Each row of a before or after table is a point. One or more steps were done to the points. Then noise was added and the rows were shuffled. The steps act on how far a point lies along the listed directions, d1 being the first. Name the steps. A step turns or swaps two directions, mirrors them in a line or flattens them onto one, adds a multiple of one to another, or multiplies one. Angles are multiples of 10 degrees, from the lower direction toward the higher: turns from -170 to 170, lines from 10 to 170 but not 90. Use the fewest steps. Two steps may share a direction if one is a turn and the other turns, adds or multiplies; they go together, in the order done. Otherwise the lowest direction goes first.

Directions:
(1): [0.294, -0.191, 0.014]
(2): [0.081, 0.148, 0.308]
(3): [0.173, 0.255, -0.168]
Before:
[[0.065, 0.037, -0.032],
[-0.090, -0.048, -0.063],
[-0.060, -0.068, -0.020],
[-0.042, -0.045, -0.024],
[0.025, 0.019, 0.001],
[-0.001, 0.075, -0.007],
[0.007, 0.007, 0.008],
[-0.051, -0.057, -0.008],
[-0.094, -0.036, -0.025],
[-0.036, -0.051, 0.020],
[-0.088, -0.021, 0.022],
[-0.014, 0.010, -0.001],
[0.012, 0.075, -0.027],
[0.005, 0.030, 0.017]]
After:
[[0.022, 0.020, 0.017],
[-0.073, 0.058, -0.024],
[-0.067, 0.016, -0.096],
[-0.073, 0.037, -0.067],
[0.062, 0.043, -0.010],
[-0.068, -0.005, -0.027],
[0.027, -0.008, 0.013],
[-0.081, -0.005, -0.043],
[0.070, -0.037, 0.002],
[-0.056, -0.003, -0.041],
[-0.062, 0.003, 0.002],
[0.075, 0.027, -0.020],
[0.000, 0.013, -0.009],
[0.009, 0.002, 0.010]]
Steps: turn d1 and d3 by -60 degrees

Directions:
(1): [-0.014, -0.174, 0.215, -0.314, 0.263, -0.050]
(2): [-0.127, -0.130, -0.010, 0.113, 0.130, 0.429]
(3): [-0.111, 0.272, 0.292, -0.129, -0.190, 0.148]
(4): [0.301, -0.250, 0.105, -0.041, -0.263, 0.106]
(5): [0.341, 0.214, 0.103, 0.122, 0.234, 0.065]
Before (11 x 6):
[[-0.049, -0.038, 0.021, -0.091, -0.026, -0.068],
[-0.019, 0.037, 0.005, -0.005, -0.055, -0.065],
[0.016, -0.066, -0.028, 0.049, 0.056, -0.039],
[-0.001, -0.037, 0.074, -0.112, -0.039, -0.022],
[0.004, 0.010, 0.038, -0.063, -0.034, -0.092],
[-0.020, 0.055, 0.089, -0.091, 0.024, -0.017],
[0.008, -0.014, -0.031, 0.046, 0.008, 0.019],
[-0.014, -0.040, -0.066, 0.055, 0.048, 0.034],
[-0.047, -0.014, 0.009, 0.001, 0.028, -0.004],
[-0.014, -0.036, -0.001, -0.003, 0.018, 0.004],
[-0.018, -0.033, -0.047, 0.011, 0.044, -0.029]]
After, 11 rows:
[[-0.007, 0.038, -0.016, 0.089, -0.049, 0.011],
[-0.060, 0.015, 0.031, -0.068, -0.078, -0.048],
[-0.039, 0.041, -0.034, 0.039, -0.024, 0.001],
[-0.018, 0.004, -0.060, 0.073, -0.001, 0.057],
[0.012, -0.011, -0.031, 0.048, 0.008, 0.024],
[-0.003, 0.024, 0.039, -0.052, -0.050, -0.085],
[-0.006, -0.021, -0.001, -0.023, 0.003, -0.090],
[-0.023, 0.002, 0.002, 0.017, -0.021, 0.023],
[-0.006, -0.005, 0.073, -0.101, -0.076, -0.009],
[-0.054, 0.015, 0.015, 0.016, 0.000, 0.007],
[-0.024, 0.059, 0.088, -0.091, 0.029, -0.013]]
Steps: swap d1 and d3

Directions:
(1): [0.109, -0.232, 0.299, 0.080, 0.290, -0.309, -0.158, 0.024, -0.057]
(2): [-0.226, -0.225, 0.162, -0.348, -0.050, 0.152, -0.180, -0.127, 0.216]
Before:
[[0.041, 0.032, -0.017, 0.058, -0.006, 0.007, 0.039, 0.039, -0.016],
[0.018, -0.002, 0.044, 0.019, 0.031, -0.019, 0.026, 0.028, -0.014],
[-0.090, 0.033, -0.008, -0.088, -0.102, 0.134, 0.026, -0.035, 0.047],
[0.008, 0.018, -0.039, 0.013, -0.040, 0.010, 0.025, 0.030, -0.008],
[0.070, 0.010, 0.005, 0.071, 0.036, -0.060, 0.014, 0.029, -0.047],
[0.041, 0.022, -0.027, 0.077, 0.002, -0.038, 0.018, 0.011, -0.056],
[0.006, 0.027, 0.002, 0.008, -0.007, 0.022, 0.024, 0.005, -0.007],
[0.035, 0.018, -0.009, 0.041, 0.031, -0.037, 0.025, 0.027, -0.039],
[-0.078, -0.048, -0.019, -0.115, -0.086, 0.109, -0.027, -0.041, 0.062],
[0.017, 0.019, -0.021, 0.056, -0.029, -0.015, 0.059, 0.037, -0.045]]
After (10 x 9):
[[-0.051, 0.027, -0.093, -0.060, -0.119, 0.126, 0.030, -0.022, 0.030],
[0.004, -0.019, 0.058, -0.001, 0.035, -0.010, 0.012, 0.021, -0.001],
[0.050, 0.005, 0.015, 0.063, 0.023, -0.021, 0.020, 0.039, -0.019],
[0.040, -0.019, 0.016, 0.070, 0.030, -0.064, -0.011, 0.005, -0.048],
[0.027, -0.010, 0.014, 0.058, 0.002, -0.048, 0.040, 0.038, -0.048],
[0.054, -0.037, 0.052, 0.037, 0.057, -0.070, -0.020, 0.018, -0.024],
[-0.044, 0.101, -0.067, -0.009, -0.110, 0.117, 0.074, -0.004, -0.001],
[0.030, -0.017, 0.025, 0.024, 0.052, -0.051, 0.002, 0.022, -0.031],
[0.015, 0.025, 0.008, 0.015, 0.002, 0.008, 0.023, 0.009, -0.013],
[0.026, 0.014, -0.030, 0.032, -0.023, -0.014, 0.020, 0.035, -0.021]]
Steps: turn d1 and d2 by 40 degrees

Directions:
(1): [-0.109, 0.227, 0.173, 0.345, 0.129, 0.121, 0.379, -0.054, -0.305, 0.059, -0.057, 0.062]
(2): [0.019, 0.251, -0.279, -0.251, -0.071, 0.069, 0.151, -0.310, -0.032, 0.306, 0.149, -0.207]
(3): [-0.252, 0.242, 0.108, 0.233, -0.396, 0.013, -0.237, 0.108, 0.155, 0.233, 0.046, 0.000]
Before (9 x 12):
[[-0.056, 0.009, 0.027, 0.019, -0.060, -0.019, -0.091, 0.034, 0.039, -0.017, 0.023, -0.004],
[-0.035, 0.101, -0.011, 0.051, -0.007, 0.045, 0.108, -0.037, -0.059, 0.103, 0.045, -0.008],
[0.021, -0.031, 0.003, -0.008, -0.020, -0.003, -0.072, 0.042, 0.036, -0.021, 0.020, 0.039],
[-0.017, 0.055, 0.027, 0.054, 0.033, 0.058, 0.107, -0.007, -0.079, 0.026, -0.010, 0.012],
[0.007, -0.009, -0.029, -0.015, 0.040, 0.024, -0.019, -0.010, 0.015, 0.002, -0.008, -0.014],
[-0.008, 0.051, 0.007, 0.030, -0.059, 0.006, 0.015, -0.008, -0.007, 0.027, 0.016, -0.012],
[0.023, -0.022, -0.013, 0.032, 0.027, 0.035, 0.021, 0.015, -0.022, -0.061, -0.010, -0.012],
[0.040, -0.066, 0.025, 0.002, 0.026, -0.019, -0.063, 0.062, -0.005, -0.087, -0.036, -0.001],
[-0.018, 0.146, -0.039, 0.017, -0.050, 0.058, 0.065, -0.075, -0.055, 0.098, 0.044, -0.030]]
After, 9 rows:
[[0.047, -0.035, -0.031, -0.053, -0.005, -0.005, -0.053, 0.007, 0.026, -0.018, 0.026, 0.022],
[-0.060, 0.124, 0.057, 0.127, -0.087, 0.048, -0.010, 0.027, -0.025, 0.055, 0.013, 0.025],
[-0.009, 0.010, -0.035, -0.003, 0.034, 0.029, -0.016, -0.021, 0.011, 0.026, -0.001, -0.014],
[0.023, -0.008, -0.022, 0.013, 0.026, 0.040, 0.034, -0.009, -0.025, -0.053, -0.002, -0.026],
[-0.064, 0.072, 0.059, 0.144, -0.032, 0.030, 0.048, 0.051, -0.037, 0.054, 0.012, 0.036],
[-0.020, -0.045, 0.008, -0.022, -0.028, -0.027, -0.096, 0.032, 0.044, -0.054, 0.022, -0.005],
[-0.006, 0.012, 0.033, 0.049, -0.059, -0.003, -0.009, 0.029, 0.002, -0.008, 0.004, 0.010],
[0.076, -0.050, -0.034, -0.067, 0.055, -0.008, -0.019, -0.010, -0.021, -0.064, -0.012, -0.033],
[-0.028, 0.036, 0.060, 0.086, 0.019, 0.053, 0.082, 0.042, -0.062, 0.008, -0.029, 0.040]]
Steps: turn d2 and d3 by 50 degrees; turn d1 and d2 by -30 degrees
